Each wall is flat, endless, passes through zero and stands at right angles to its row. A trip goes straight from one point to another. List the walls that it crosses, first one first.
In the rows, 128 means zero.

Walls:
(1): [87 97]
(2): [125 151]
(3): [ 91 150]
(4): [183 133]
Trips:
[160 131] to [135 123] => none
[143 141] to [140 167] => 3
[110  38] to [ 99 160] => 3, 2
[ 99 140] to [114 142] => none
[161 129] to [139 107] => 1
[107 170] to [100 144] => 1
[ 93 148] to [147 149] => 1, 4, 3
[ 92 135] to [ 98 181] => 1
[136 120] to [128  88] => 1, 4
[165 151] to [149 188] => 3
[125 202] to [ 68 130] => 4, 1

Walls:
(1): [105 140  96 133 135 142 163 129]
(2): [ 93 116 134 125 162 157 108 128]
(3): [ 92 102  95 118 161 126 126 126]
(4): [ 94 100 136 140 129 133  94  99]
(5): [107 112 151 171 154 165 175 146]
Trips:
[147 102 142 117  88 101 138 136] to [158 152 166 102 140 166 141 130] => 5, 2
[ 88 163 180 101  74  82 121 121] to [ 83 139 141 163  96 138 146  81] => 1, 5, 2
[161  90  52 117 185 109 129  91] to [206  60  92  83 114 110 127 132] => 2, 4, 1
[160 105  84 168  95 160 116 130] to [141 126 190 101 170  84 128 126] => 1, 5, 4, 2
[163  78  75  99  78 194 122 167] to [108 138  86 104 156 122 147 167] => 2, 5

Walls:
(1): [ 61 107 122 177  59 107 163 162  92 159 157 103 159 109 153 113 178  95]
(2): [157 140 133  59  87 121 124  81 179 168  71  53  76 132 120 131 132 114]
(3): [136 159  90 131 139 104 184 131 142 161 100 116 123  77 135 150 103 103]
(4): [179 156 142 139 100 108 169  91 138 158 128 107 163 145 186 177  42 169]
(5): [159 134  57 132  77 135 114  71 116 102 134 187 157 151 171 142  77 125]
Trips:
[115 123 120 153 121  99 139 137 142 111 134 121 133 132 139  91  23 130] to [ 82 140 173 153 147 169 143 127 125 134 127 130 168  98 150  88 107 142] => 1, 5, 3
[ 89 145 106 101 113 137 178  78 110 149 181 159 126 118 177 146 104 102] to [142 114  94  71 134 155 135 139 147 129 160 102 134 132 138 134 123 139] => 2, 1
[137 151 133  67 152  96 152 180 100 108 118 113 185  77 141  99 129  95] to [152 118 136 156 163 115  80 182 137 152 112  88  89 192 169 186 184 146] => 2, 3, 1
[180 143 101 145  84 131 112 144  95 131  95 107 108 129 106 117 135 171] to [102 106 169 103 119  82 159  93 140 140 119  98 177 141 134 120 145 159] => 1, 5
[ 59 109 127 144  92 189 177 106 148 129 163 178 138 155 148 122 159 108] to [142  99 142 113 114 147 170 108 112 129 134 179  90 154 122 127 148  86] => 2
[124 113 135 137 172 133 140 126 126 108 131 154 157 106  93 158 137 125] to [125 113  77 177 181 143 103 142 128 114 110 145 169  91 112  90 115 176] => 5
[168 133  87 137 135  92 143 100 101 181  92 179 147 114 147 174  79 161] to [125 115 147 118  83  84 130 115 120 119 114 125 122 210 116 119 116 163] => 2, 3

Walls:
(1): [119  96 112 108  99 158 111 147 106  43 152  90 125 165 145 109 117 133
  82  77 112  92 104 110 143 141  86 165 122 122 148 126 138 104 160 151
 171 134 125 172 117 129  94 109 108 165 123 142]
(2): [116 102 154  95  73  94 128 170  73 127  55 117  99 165 157 170 133 148
 115 148 150 112 163 110 134 145 189  98  86 140 144  98 138  68 100 130
  73 129 104  65 115 109 131 157  40 150 132 108]
(3): [127 144 148 164 106  73 143 162 116 113 154 142  81 146 112 113 114  99
 156  96 145 122 118 116 155 176 120 108 150 150 108 113 185 155 155 111
 104 122 113 135 117 113  99 124 102 149  75 148]
(4): [151 139 107 158 118  98 133  83 119  78  98 117  76 122  90 142  44 133
 143 148  97 170 146 158 127 129 158 157  88 131 105  78 103 142 163 148
 132 112  87 118 125 115 186 131  73 132 127 170]
(5): [ 98 145 132 111 148  98 159 148 121 152 138 198  58 133 130 159 155 100
 174 109  60 124 127  91  89 105 113  52 131 111 115 140 146 210 142 168
  77 128 156 124 125 131 135 127 133 120  76 102]
(6): [125 154 119 140 127 158 190 106 137 108 118 186 130 172 103 144 146 123
 122 105 154 184 117 153 136 107 110 106 148 155 154  69 102 104 139  99
 113 121  78 138 101 148 141 116 136 166 169 100]
Trips:
[148 114 189  75 121 154 146 108 207 140 109 141 101 117 171 139 144  93
 153 116 172 105 190 107 166 162 115 115 149 112 106  94 130 110 100 155
 123 111  79 120 132  88 102 137 107  78 129 142] to [165 143  40 150  88 148 103  94 143 132 126 130 175 151 123  95 129  78
 140 110 132 154 177 106 131 127 168 140 145 137  66 131  69 129 169  70
 150 164  92 127 150 113 140 151 139 106  50 134] => 4, 6, 2
[113  95 173 125 133 172  80  95 133 101 140  38 101 144 131 101  86 129
  97  68 124 115 138 114 109 105 115 135 111 146 136 122 113 126 132 117
 102 102 175  80 112 123 127 142 129 155 102 150] to [ 76 171 107 167 198  75 121  78 114 159 107  85 158 134 106 127 131  82
 124  91 128  87 153 161 207 180 120 173  97 173  92 116 127 143 119 131
 164 139 128 160 150 121 139 167 185 151 135 106] => 2, 3, 1
[148 111 125  87  96 173 122 120 159 145  98 134 134 100 159 122  61 159
  88 114 130  70 160  77 122 131  82 215 183 157 105  87 134 131 117 189
 121 117 127 163 144  81 113 172 173 145  89 164] to [136 169 110 127 157 143  83 105 117  95  73 140 137 162 148  50 147 134
 183 136 162 126 168 155 194 137  84  74 178 152 154 140 145  69 137  60
 143 157 151 142 141 121 119 146 152  99  99 130] => 3, 6, 1
[111 166  90 171 154 123 158 132  94 135 118  91 142 144 106  98 185 114
 123 157 130 119 134 156 110 119 146 116 200 184 143  75 146 121 169 175
 168 174  78  89 144 131 160 183 145  66  77  89] to [ 77 107 120 123 140 155 162 167 113  97 138 130 156 170 110  66 127 103
 127 119 111  56 134 104 117 121 167 170 162 104 169 157 160 195 101 110
 134 179 150  63 147 134 137 142 143  98  89 155] => 4, 6, 1
[146 114 138 110 131 102 144 117 171 103 105 205 143 170 135 103 149 141
 126 150 183 120 159 161  92  51 128  83 120 161 163 148 149 127 108 169
 143 115 133 182 169  94 182 158 106 111 116 111] to [174 133 103 126 140 160 141 173 121 142 141 127 109  83 145 115 103 141
 120  88 122 129 187 128 110 157 147 125 148 130 148 165 153 137 141  83
 163 134 137 121 113  95 129 149 149 128 129  97] => 2, 6, 3, 5
[173  82  75 111  97 141 125 140  77  86 151 170 120  77  96  79 106 125
 147 114  97  82 117 139 136  84 157  98 156 116  98 163 126 142  93 141
 143 144 143 140 174  97 154 109 102  65  72 113] to [142 138 129  82 186 139 112 126 155 127 146 134  92 142  95  78 112  78
 142 105  57 161 122  63 139 100 159  84 113 122 163  84 114 120  88 197
 174 100 161 111 189  80 143  83 116  75 147 103] => 3, 1

Walls:
(1): [ 97  92 128  83 158 103 132 146 125 140 111  87 139 147 144 203 111 129
 149 115  85 122 111 143  99  94 118 111 154 163  92 124 109  90  85 165
 125 151 148 129 125 110 153 181 114 124  60  82]
(2): [136 193  76 111 139 131  87  87 157 124 156 108 117 153 125 121 111 153
  50  51 137 131 140 170  80 144 118 133  94 100 149 112 105 112 127 157
 123 174 137 128 136  98  90 153 117 137 160 164]
(3): [156 116 206 120 107 111 167 155 113 148  85 179 130 142 162 148 157 124
  84 152  87 139  93  81  80  90 129 114 189  95 147 106 142 103 116 156
 135 170 127 108 107  92  80 159  76 160 142 110]
(4): [ 77  71 127 117 122  97 162 128 127 145 160 149 103 162 123 143 136 145
 106 161 129 124 184  83  98  81 124 158 117  90 140  80 100 202  97  99
 108 139 116 165 174 133 163 200  85 102  94 123]
(5): [103 123  95 138 131 115  88  87 143 120 126 150 109 131 167 114 124 168
 129  98 134 101 122 130 141 138 170 134 155 146 160 124 155 117 117 159
 127 129 135 106 111 121 106 174 130 150 125  86]
(6): [156 170 179 152  94 136 135 164 154  83 142 152 135  70 139  92 116 117
 191 146 131  90  77 118 152 145 186 124 123  88 121 155 156 117 133 130
 173 132 165 142 137 103  78 233 105 119 118 191]
Trips:
[101 108 134 112 129 160 165 115 129 102 103 178 187 152 162 137 123 195
  45 169 126 138 138 141  70 147 116 147  61  79 170  87  73 124 117 110
 157 181 110 123  83 143 130  92 116 151  79 174] to [149 178 115 156 142 186 149  79 137 191 115 149 154 163 182 173 127 113
 120 167  70 135  82 145 135  89 184 145 150 123 133 155 145 141 132 139
 167 119 113 107  93 163  67 147 129 183 129 117] => 5, 4, 6, 1, 2
[ 49 135 186 155 103 107  92 208 114 123 135 102 130 172 110 105 104 157
 131  95 110 176  93 165 149 243  89 153 104 114 105 134 105  90 124 103
  89 167 154 150 149 162 165 184 148 175  85 125] to [139 130  60  62  80  98 169 126 137 138 140  81 103 127 151 126  99 138
 177 114 190 157  82 137 131 134 136 159 105 112 134 101 139 125 152 121
  78  82 130  48 157 150  89 141 110 209 133 150] => 4, 5, 1
[ 68 119  86 116 157 169  93 162 107 164 107 111  91 110 105  97  86 163
 112 137 154 119  98 108 143 167 104 134 134 136 147  93 154  90 111 128
 163 122 196 161 135 171 152 166  65 111 123 123] to [103 168 155 136  76 168 135 153  96 139 155 129 124  90 160 104 193 142
  99 124 136 130 148 141 124 176 119 143  81 142 108 179  55  36 169 117
 133  93 111  91 159 137 111  87 135 134  99 195] => 4, 1, 5
[169 124 114 122 113 105 172 119 103 123 155 103 148  79 147 148 102 117
  85 100  84 121 160 163 104 112  79 139 149 125 144 142 106  98 152 148
 144  70 102 131  98 191 112 123 150 165 116 160] to [111 142 157 108 147 133 193 161 128 146 151  92 177 194 141 146 154 148
 147 169  58 134 108 105 125 179  90  96 150 135 115 143 123 188 154 115
 189 148 118 183 147 181 125 149 143  94 150 118] => 3, 2, 4, 6
[161 190 165  66 146  58 188 122 132 157 158 153 152 121 161 158  93 107
 121 103  99 138 165 147 103 131 179  99 190 148  98 114 100  86 126 141
 116 132 131 144 140 163 122 120 123 115 157  88] to [175 157 111 108 104 142 197 147  74 148 102 155 114 177  94 114 111 203
  51 133 163 112 166 130 138  97 140  90 146 144 100 103  83  91  90 139
 182 114 102 123 144 128 146 144 115 188 162 179] => 4, 1
[118 123 201 137 175 113 149 122  65 168 143 130  81 129 110  94  93 107
 120 147 123 154 138 177 144  66 109 151 127 147 117 142 167 103 153  58
  79 108 171 146 101 143 173  56 169 145 146 146] to [164 121 136 112 129  73 159 133 154 103 153  95 127  90 140 127 129 163
 111  84 146 146 117 135 152 158  87 114 202 149 138 122  90 134 129 168
 108 186  91 162 127 153 125 184 129 134 211  96] => 3, 2, 1, 5

Walls:
(1): [106 121 101 134 118 158 161 118 158 102  99 142 202 102 111  65  83 144
  75 118  52 198 112 104 107 145 100 182  50 103 145 106  96 134 144 161
 150  99 153  46 113 102 202 182  77 124 107 110]
(2): [ 90 150  76  86 148 128 107 125  53 118 131 190 141 107 140 149 116 101
 109 129 128 212 116 133 153  89 128 167 116 164 141  92 178 161 109 146
 138  96 143 159 102 156 148 124  80 159  92 132]
(3): [149 159 155 104 159 193 153  69 136 133 148  94  96 100  92 151 154 131
 119 137 137 142 199 136 136 166 122 112 188 109 134 157 137 101 116 116
 124 103 141 119 125 173 151 151  86 148 117  54]
(4): [119 152 157 101 119 113 151  62 139 131 151 119 128  79 140 150 139 104
 160 133 114 125 145  86  77 158  94 117 150 162 166  48 123 112 188 127
 103 115 161  84 124 134 166 111 172 132 119  92]
(5): [129  98 146 117  90 166 112 137 176 121 105 121  89 134 152  93 118 103
 138  82 168 135  83 131 123  72 143 103  81 160 132  82 218 151 118 139
 145 123  91 196 131 104 132 125  93  75 150 157]
(6): [141  82 114 109 122 129 127 139 131 104 128 135 109 141 132 131 129 123
 144 153 150 161 139  98 154 167 135 113 151 104 173 130 120  86 127 122
 125 110 135 153 112 184 126 155 105 121 122  99]
(7): [110 128 180 130 104 154 151 158 114  76  78 151 102 168 152 133 177 120
 187 105 175  62 135  88 145 169 149 121 111 115 142 129 138 144 163 117
  64 113  32 109 140  78 153 100 131 101 127 106]
(8): [147  93 122 179  80 159 138 110 162 115 131 106 158 109 131  91 138 114
  89 120 176 109 190 102 124 123 135 118 115 172  78  95 143 174 116 146
 174 139 185 112 212 133  83  77  96  97 131  88]
Trips:
[143 148 123  68 145 112 110 109 120 118 119 167 149 104 124 133  96 144
 124 171 127 138 181 213  98  88 125 101 184 169  86 107 122 141 163 103
 163 115 103 150 127  89 110 124 107 109 146 143] to [152  99 127 145  89 120 109 140 130 141  36 119  94 132 121 129 123 130
 141 149 165  95  48 146 127 153 136 112 132 134 159  63 160 105 156 113
 132 125  86 116 121 152  66 127 157 132 143  88] => 3, 8, 7, 2, 6
[112 163 107 149 137 118  68 150 197 170 160 141 142 138 124 171 144  54
 133  80  96 115 128 147 137 183 164 164 135  96 100  91 159 148 154 107
 163 187 172 108 162 161 125  85 155 133 156 161] to [111 118 126 127 142 174 103 102 128 116 154  77 119 164 138 156 177 124
 111 207 172 125  81 122 139 113 114  70 132 151  92 116 143 101  80  75
 181 150 122 151 106 154 128 125 163 119 131 148] => 5, 4, 3, 6
[138 120 122 139 158 167 136 102 138 117 121 162 127 180 163 184 131 143
 131  98 103 110 124 155  96 132  70 143 103  98 178 131 155  80 114 134
  83 140 113 154  99 194 122 119 185 164 106  77] to [ 82 112 116  98 186 135 149 123 187 101 139 142 123 144 150 143 107 127
 105 163  64 151 118 121  97 152 142 180 194 128 132  67 101 135 151  97
 172 138 134 143 109 141 129 149 160 152 138  86] => 7, 1
[137 119 114  96 127 169 103 158  95  97 148 129 125 106 144 128 169 123
 125  74 117 151  62 136 137 155 136  95  61 132 120 120 140  96 174  79
  80 118 116 106 104  58 161  51 161 127 117 184] to [202 125 118  98 180 151 158 167 141 129 122 143 185 102 125 138 104  90
  89 114  84 114 146 161 130  90  38 145 138 127 143 143 184  91 124 139
 128  71 115  91  97  98 103 204  87 170 183 161] => 4, 7, 3, 5
[130  76 133 165 114 126 158 202 109 120 143 106 155 139 179 113 120 196
 137 202  97 149 117 186 129 154 104 122 109 117 172 164 145 189 183 150
  95  51 154 116 178 125 151 114 123 147  81  94] to [152 144  94 114 146 111 160 135 178 116 100 130 126 141 154 112 152 144
 138 167  79 125 120 113 153 139 127 172 107  90 128 147  94 146 165 141
 124 158 122 103 157 142 118  92 166 131 103 165] => 2, 8, 6
[ 94 107 125 173 104  72 104 145 153  82 180 131 121 128 110  99 164 108
 114 114 124 123  99 151 121 106 116  98 133 163 141 139  94 187 124 154
 136 124 135 135 152 128 156 160 137 186 125 106] to [105 154 140 197 114 103 125  95  97 150  79 153 103  98 105 109 123 136
 129 204 101 138 146 117  70  91 129 143 123 135 103  83 128 108 165 119
 146 120 128 120  55 154 200 162  83  90 118 107] => 4, 8, 3
[114 104 143 127 177 116 152 154 152 154 155 101 105 142 153 109 140 138
  96  72 114 144  83 204 154 102 123 111 120 148 161 165 102  97 113 173
 149  80 114 112 145 146  73 206 157 151 131 156] to [137 134 159 113  91 131 109  80 184 141  95 112  77 112 193 116 147 118
 167 127 100 106 134 134 177 132 198 146 118 174  91 158 136 129 101 108
 112 134 157  75  85 112  82 164 156 127 140 109] => 1, 3, 7, 8, 4

Walls:
(1): [147 165 106 135  70 138  85 144 127 106  97 133 147 126 110  78 113  93
 195 155 102 143 171 110 114 176 145 112 165 163 102 148 132 135 130  91
  99  98 106  94 176 137 118 155 103 126 161 141]
(2): [195 136  74  96 129 142 133 121 130  92 123 154 137 100 172 165  97 180
  83 112 106 113 146 181 144 131  99 102 126  99 114 126 137 103 134 170
  81 140 141 143  90 112 178 162 217 105 144 163]
(3): [104 213 127 102 123 121 165 144  75 132 117  68 145 131  74 115 180  76
 145 164 146 160 122 111 137 126 129 133 131 131 146  98 152 136 193 168
 139 188 159 175 147 137 132  88  95  82 124 115]
(4): [ 98 155 170 123  97  96 117 124 151 137 157 114 169  99 134 167 120 153
 167 152 121 136  94 159 122 143 114  70  98 121  94 143 118 133 120 156
 188 106 190 107  77 113  77 169 146 119 107 147]
(5): [107  78  41 112 122 108 143 136 116 108 122 133  86 146 132 154 145 130
 122  81 146 177 153  96 151 184 141 126 141  62 148 127 124 151 189 175
 169 133  98 107 124 135 180 140  95 172 127 127]
(6): [116 116  79 162 127 114 113 152 128 125 116 102 121 136 104  77 138 161
 116 138 130 142 103 150 116  73  97 103 146 151 141 140  96 146 107 153
  91  96 105 130 123  89 117 116 120 119 120 126]
(7): [ 98 103 127  65 131  94 121 131  78 198 218 106 142 135 137  81  93  92
 118 115 167 151 107 119 153 152 158  75 121 155  83  98  74 170 113 111
  80 183 149 165 140 148 168 122  63  94 161 147]
Trips:
[ 84 218 137 135 139 130 137 124 200 163 145 101 172 140 168 145 120  28
 131  91 154 158 141 129 119  76 120 128 113 108 113 126 122 114 128 147
 123 183 149 139  97 102 152 146 151 161  96 170] to [ 92 165 113 134 150 143 179 109 179 137 128  59 117  85 141 106 180 159
 100 143  83 132 122 128 123  98 195 156 102 161 101 132 146 178 159 140
 143 115 120 201 143 166 158 134 114  59 174 115] => 2, 4, 6
[159 153 127 131 130 135 156 112 123 162 165  92 134 116 134 109 116 120
 156 110 165  52 158 158 159 129 124 137 131 133 123 129 131 176 177  93
  82  88 120 155 121  75 196 156 156 116 125 111] to [111 150 135  96 113 139  90 161 113 142 167 177 172 119 107 165  85  63
  94 122 108 142 127  94 151 130  67 134 208 132 195 127 101 104 171 175
 113 164 127 186  89 102 134 139 131 106 139  69] => 6, 1, 5
[152 141 126 104 104 167  93 121 155  95 115 103 112 114 158  70 135  66
 159 160 163 125 169 117  50 158 131 148 145 132 106 177 136  54 123 139
 126 177 121 162 129 133  98 137 101 110 145 152] to [181 107 146  85 157 127  85 152  67 116 105 120 153 138  87 149 137 116
 156 162  98 120 121 106 143 183  58 101  64 186 171 125 159 101 128 131
 170 109 113  68 191 136 125  99  98 110  65  89] => 4
[191 110 110 118  31  97 104  56 136 162 144 184 138  56 140  99  92 156
 112 134 180 120 200 103 157 157 121 162 131 105 150 131 148  95 144 152
 175 136 116 109 162 160 131 140 124  97 135 126] to [120 109 122  75 113 122 145 127 124 108 153 103 195 101  97 112 105  93
 139 188 113  79  98 173 128 157  85 148 115  93 124 177 137 141 131 120
 117 135 114 124 192 112 120 191 107  52 128 164] => 7, 4, 5, 3
[ 94 152  80 153  59 116 101 150 100  86  84  60 143  88 144  94 141 108
 152 150 123 126 137 136 123 119 128 107 125 134 102 114 181 159  52 138
 207 132 134 168 144 144 125  99 122  76 162  94] to [171 122 105 117 136 123 132  89 125 123 112 185 154 122 112  98 132  69
 134 168 119 149 161  99 123 155 130 107 142 159 181 152 152 137 126 100
 133 167 135 177 168 180  76  98 149 139  85 154] => 4, 6

Walls:
(1): [104  93 135 149 165 103 130 130 115 104 129  91 173  64 124 122 122 117
 125  98  98 114 167  74 125 176  94 140 118 154 103 155 164 112 128 117
 115  72 171 137 157 126 145  90 133 128  61 103]
(2): [151 121 125 136 124 153  91 138 125 123 163 121  68  95 163 130 165 104
 111 106 131 117 159 103 119 114 149 124 171 124  80 130 142 148 112  89
 153 111  86 165  99 213 112 164 115 101 105 147]
(3): [ 77 158 127 166 175 140 140 149  79 135  89 107  99 115 139  93  92 163
 118 130 108 100  93  88 191 155 122 125  62 140 139  99 131 167 113 140
 141 127 125  89 117 114 122 148 102 149 147 158]
(4): [103 111 147  65  56 158 116  84  78 110 131 143 120 147 157 165 138 128
 168 184 143 112 165 110 116 123 182 172 125 129 160 107  97  31 123 123
 161  68 165 133 197  81 120 157 145 113 113 185]
(5): [131 163 124 140 120 160 134 144 107  57 166 185 112 163 126 114 113 102
 151 124 111  88 150 198 118 116  63  77 124 154  17 161  55 131 161 133
 127 168 118  86 135 140 159  85 160  92 161 140]
(6): [125 167 148  95 116 129 120 158  69  94 128 118 123 160 110 105 131 122
 155 147  93 145 101 135 120 108  87 111 136  85  92 117 144 104 108 151
 111 159 133 204 141 157 185 142 107 133 145 124]
(7): [124 115  74 137 115 115 161 111 141 148  80 172  72 112 106 143 136 123
 207 146 130 137 105  95  87 108 101 122 127 109 105 135 128 143 137 150
 126 140 101 178  89 100 162  94 146 155 150 146]
(8): [ 48 126  87 190 130 112 115 134 108 128  90 118 157 141 108  90 131 141
 177 109 119 178 144 163 154 160 114 148 126 128 173 129 117 146 153 143
 142 137 105 162 132 140 126 120 175 100 160  74]
(9): [115 101 188  61 134 126 103 127 119 170 118 154 148 114  64 116 173 101
 131 115 165 158 135  97 122 163 142 133 120 187 197 182  95 141 174 140
 108 153 128 150 145 188 172  71 121 109  83 142]
(10): [ 90 112 142  86 129  50  99 123  53 133  86 147  69 191 151 116 114 142
 131 111  59 109 140 151 167 131  70  94 165  97 155 131  94  95 143 154
 165 160 126 153 126 139 166 112 112 130 140 145]
(11): [ 72 182 116 121 167 197 158 108 121 172 183 100 124  87  78  88  22 100
 102 103 109 108 148 116 109 104 133 159 161 133 103  77 140 159  99 129
 135 142  81 109 134 175  73 102  98  99 149 107]
(12): [132 141 124 133 135 118 118  86 143 110 124 125 120 132 103 170 150 141
 124 184 103 172 118 141 108 106 141 106 103 108 141 132 114 121  83 126
 138 106 102 136 136 107 157 119 153 144 102 126]
Trips:
[128 156 127 122 120 164 123 129 156 178 137 126 105  78 180 105  98 129
 195 145 153 124 103 154 116 152  70 109 144 104  76 158 110 110 190 100
 108 135 101 107 136 139  80 129 140  92  71  88] to [ 59 169 115 132 144 157 129 122 169 155 135 122 149 133 147 182 128 187
 134  93 168 139 124 105 134 127 163  93 132  89 119 123 141  88  81 154
 134 195 138 183 147 183 152 156 164 129 191 116] => 1, 6, 5, 12
[ 49 122 155  88 120 101 135 106 129  86 151 161 131 150 140 103 108  76
 104 104  89 123 149 114 120 115 113 181 187 142 176  76 133 136 131 160
 121  69 127 149 170  92 134 108 137 100  86 161] to [168 126 129  54  96 144 141  93  95 116  88 160 175 116 151 113 159 169
 121 103  66 102 125 127  74 130 158  84 169 158 151 147 102  86 171 187
 129  85  86 147 108  87 136 123 175 153 113 174] => 12, 8, 11, 7, 5, 1
[ 98 127 107 124 120 156  96 104 116 146 108 133 116 101 142 151 152  81
 120 161 110  87 144 181 120 115 102 127  56 172 111  59 143 141 113 132
 105 133 138 145  63 151  85 120 105 135 155 135] to [121  89 136  92 109 191 173 135 110  95 132 170 118 108 145  74 166 152
 136  86 115  76 140 126 125 172 151  86  67 181  82 203 110 114 156  94
 129 140 125 195 117 142 138 136 129 161 124 131] => 6, 9, 1, 11, 4
[150 110 107 121 166  89 126  99 181  69 155 124 184 126 139 127 149 208
 107 111 177 139 156 136  94 116 106 117 198 158 100 157 172 119 139 178
 117 133 133 113 120 156 123 116 178 140  71 174] to [127  27  83 142 141  87 119  93 137 135 121 199 123 149 147 118 163 151
 160 107 145  98 113 156 135 150 146 150  83 152  55 109 134 139 126 143
 100 168  95 143 115 133 120 169 143 133 126 140] => 7, 12, 9, 8, 1, 10
